Rows are points. Any point is a mix of the corners, with weights that add up to 1. It lies inside the corners' shape when no weight is negative. Is each point inside? If not, which corners have a negative weight?

Corners:
(1): [0.28 0.53]
(2): [-0.01 -0.30]
(3): [-0.43 -0.31]
Points:
[-0.03 -0.13] => inside
[0.22 0.43] => inside
[-0.20 -0.38] => outside (1)
[0.22 0.41] => inside
[-0.16 -0.36] => outside (1)
[-0.39 -0.28] => inside
[-0.47 -0.49] => outside (1)
[-0.32 -0.40] => outside (1)
[-0.04 -0.26] => inside

Corners:
(1): [-0.01 -0.11  0.57 -0.41]
(2): [-0.83  0.22 -0.28 -0.29]
(3): [ 0.45 -0.08  0.63  0.28]
(4): [-0.18  0.37  0.31 -0.15]
(5): [ 0.44  0.29 -0.60  0.14]
Points:
[0.32 0.01 0.39 0.16] => inside
[ 0.32  0.19 -0.16  0.11] => inside
[-0.30  0.27 -0.64  0.01] => outside (1, 4)
[ 0.24  0.21  0.14 -0.02] => outside (2)
[-0.21  0.10 -0.18 -0.17] => outside (4)

Corners:
(1): [-0.52 -0.47  0.53 -0.31  0.34  0.63 -0.33 -0.63]
(2): [ 0.59  0.12  0.49  0.02 -0.25  0.08 -0.20  0.23]
(3): [ 0.54  0.42  0.50  0.32 -0.56  0.22  0.51 -0.67]
(4): [-0.45  0.55  0.14 -0.01  0.00 -0.24 -0.45 -0.50]
(5): [ 0.46  0.38 -0.02  0.21  0.30 -0.33  0.41  0.26]
(6): [ 0.03 -0.25  0.29  0.32  0.08 -0.65 -0.30  0.22]
(7): [ 0.08 -0.62 -0.24 -0.27 -0.11 -0.39 -0.44 -0.58]
(8): [-0.69 -0.66 -0.26  0.17  0.33  0.39 -0.56  0.67]
(9): [ 0.75 -0.53 -0.19  0.52  0.45  0.07 -0.46 -0.58]
Points:
[-0.05 -0.27  0.13  0.14  0.32  0.07 -0.41  0.20] => outside (3, 7)
[-0.09  0.15  0.19  0.00 -0.01 -0.09 -0.34 -0.30] => inside
[ 0.19 -0.02  0.53  0.02 -0.08  0.22 -0.01  0.24] => outside (4, 7, 9)
[-0.02 -0.17  0.05  0.05  0.18 -0.16 -0.32 -0.15] => outside (3)
[-0.12 -0.03  0.22 -0.01 -0.02  0.02 -0.09 -0.13] => outside (9)
[ 0.34 -0.14  0.17  0.10  0.12  0.12 -0.16 -0.53] => outside (6, 8)
[ 0.22 -0.25  0.11  0.06  0.16 -0.35 -0.33 -0.34] => outside (3, 8)
[-0.17 -0.28 -0.17  0.11  0.36  0.12 -0.32  0.26] => outside (3, 6)
[ 0.10 -0.14  0.09  0.16  0.09  0.05 -0.22  0.14] => inside
